Each row is a point. Each copy is the shape, with its points in the same order, stretched, turned, moved and blurred by noise. Say if it was mirrored as well.
In the rows, zero is written as 128.

Shape:
[[158  97]
 [ 85 139]
 [157  87]
 [137 163]
 [137 155]
 [ 97 158]]
Copy 1:
[[157  89]
 [103 155]
 [149  76]
 [164 159]
 [156 149]
 [118 171]]
Copy 1 is: only turned
Copy 2:
[[117  75]
 [157 151]
 [123  67]
 [103 141]
 [103 133]
 [135 156]]
Copy 2 is: mirrored

Shape, 9 rows:
[[162  96 122  95]
 [ 68 115 135 109]
 [109 124 125 159]
 [120 135 113 115]
 [133 176  70 150]
 [138 143 123 110]
 [104 125  89  71]
 [123 124 128 142]
 [ 78  68 110 149]]
Copy 1:
[[ 80 118 107 110]
 [132 120 193  80]
 [153 124 157 120]
 [133 138 134  93]
 [187 168  93  93]
 [121 154 125 106]
 [114 137 128  37]
 [139 130 146 117]
 [147  56 167  92]]
Copy 1 is: mirrored
Copy 2, 9 rows:
[[167 105 111  87]
 [ 69 120 135 106]
 [112 127 124 157]
 [118 144 110 116]
 [132 188  67 156]
 [141 151 120 109]
 [104 142  86  67]
 [127 134 127 140]
 [ 80  69 100 140]]
Copy 2 is: only turned
Copy 3:
[[167  79 163 111]
 [ 76 108 115 100]
 [124 145 108 126]
 [120 112 144 139]
 [132 140 135 210]
 [129 112 164 138]
 [102  59 149 144]
 [133 134 128 122]
 [124 106  63  99]]
Copy 3 is: mirrored
Copy 4 (9 x 4):
[[149  84 107 111]
 [ 75  82 169 105]
 [106 112 152 159]
 [109 116 127 114]
 [ 96 172 104 152]
 [129 123 125 111]
 [ 85 103  97  84]
 [121 107 146 142]
 [ 76  52 146 159]]
Copy 4 is: only turned

Shape (12 x 6):
[[ 76 149 168 142 163 151]
 [ 95  58 179 144 115 159]
 [135 119  84 136 141 168]
 [124 132 111 120 105 123]
 [153 106 118 139 132 132]
 [129 136 175  87 150 158]
 [134 125 107 168 137 145]
 [113  85 121 158 133 127]
 [185 170 136 132 117 102]
 [107 144 152 135 109 176]
 [122  89 111 165 145 125]
 [168 163 131 164  47  85]]
Copy 1, 12 rows:
[[ 97 133 165 175 157 143]
 [ 84  65 127 161  95 168]
 [138 129  65 171 149 151]
 [123 144  92 128 116 133]
 [150 107  93 144 123 140]
 [136 146 155 146 134 195]
 [139 117  90 173 134 121]
 [115  81  94 150 128 125]
 [187 158 125 127 105 122]
 [107 149 128 179 109 158]
 [127  81  88 154 141 119]
 [155 153 103 124  48  82]]
Copy 1 is: only turned
Copy 2:
[[ 80 160 181 171 137 159]
 [129 104 153 193  44 136]
 [147 137 111 138 140 180]
 [126 150 128 104  99 141]
 [158 122 120 130 114 121]
 [111 110 194 113 113 175]
 [149 154 115 150 132 134]
 [129 135 111 167 100 106]
 [172 156 163  83 141 103]
 [136 166 157 154  95 185]
 [133 123 101 170 119 107]
 [195 205 143  91  72  79]]
Copy 2 is: only turned
Copy 3, 12 rows:
[[ 59 145 164 154 129 140]
 [ 82 113 136 144  43 170]
 [124 140 103 112 153 188]
 [124 144 101 123 123 126]
 [146 111 124 122 128 158]
 [ 94 151 180 101 104 136]
 [130 128 118 155 149 171]
 [111  97 105 146 110 162]
 [183 137 149 140 142 112]
 [ 96 178 131 147 101 152]
 [118  92 110 144 134 173]
 [200 147  95 178 100  94]]
Copy 3 is: only turned

Shape (11 x 8):
[[101 110 175  87 127 135 109  78]
 [106 119  74 155 127 114 137 141]
 [135 157 126 168 119 110 132 152]
 [149  92 172 134 153 142 118  58]
 [110 119 112 142 132 144 157  99]
 [112 140 144 105 160 196  95  83]
 [133 139 154 145  68 123 121 174]
 [117 102 140 122 167 133 115 114]
 [138 153 160  89 149 144 116  82]
 [ 94 184 146 173 114 128 116 147]
 [128 115  86 164 127 111 108  96]]
Copy 1, 11 rows:
[[111 189  94 108  92 159  88 100]
 [102 118 135 162 115  85 100 148]
 [123 157 167 159 127 115 141 129]
 [ 78 161 121 104 109 137 107  48]
 [ 89 142  98 151 119 114 114 114]
 [107 166  88 144 129 202  61  89]
 [161 147 153 149  86 134 156 138]
 [ 88 143 127 110 122 146  91 115]
 [130 196 106 116 138 163  92  83]
 [120 192 158 189 112 157 130 149]
 [ 91 133 148 157 108  82  78  98]]
Copy 1 is: only turned
Copy 2:
[[104 159 197 126 122  95  83  97]
 [103 106 102 124 123 129 166 105]
 [145  75 103 111 140 105 137 155]
 [103 111 222 117 136 142  82 116]
 [ 97 139 157 105 146 131 153 125]
 [ 75 185 169 104 142 137  58 125]
 [162  80 112  83  91  71 121 159]
 [112 133 165 152 121 146  96 110]
 [127 164 171 107 160 116  67 112]
 [114  92  99 116 152  74 132 178]
 [ 83  77 127 115 131 128 134  89]]
Copy 2 is: mirrored
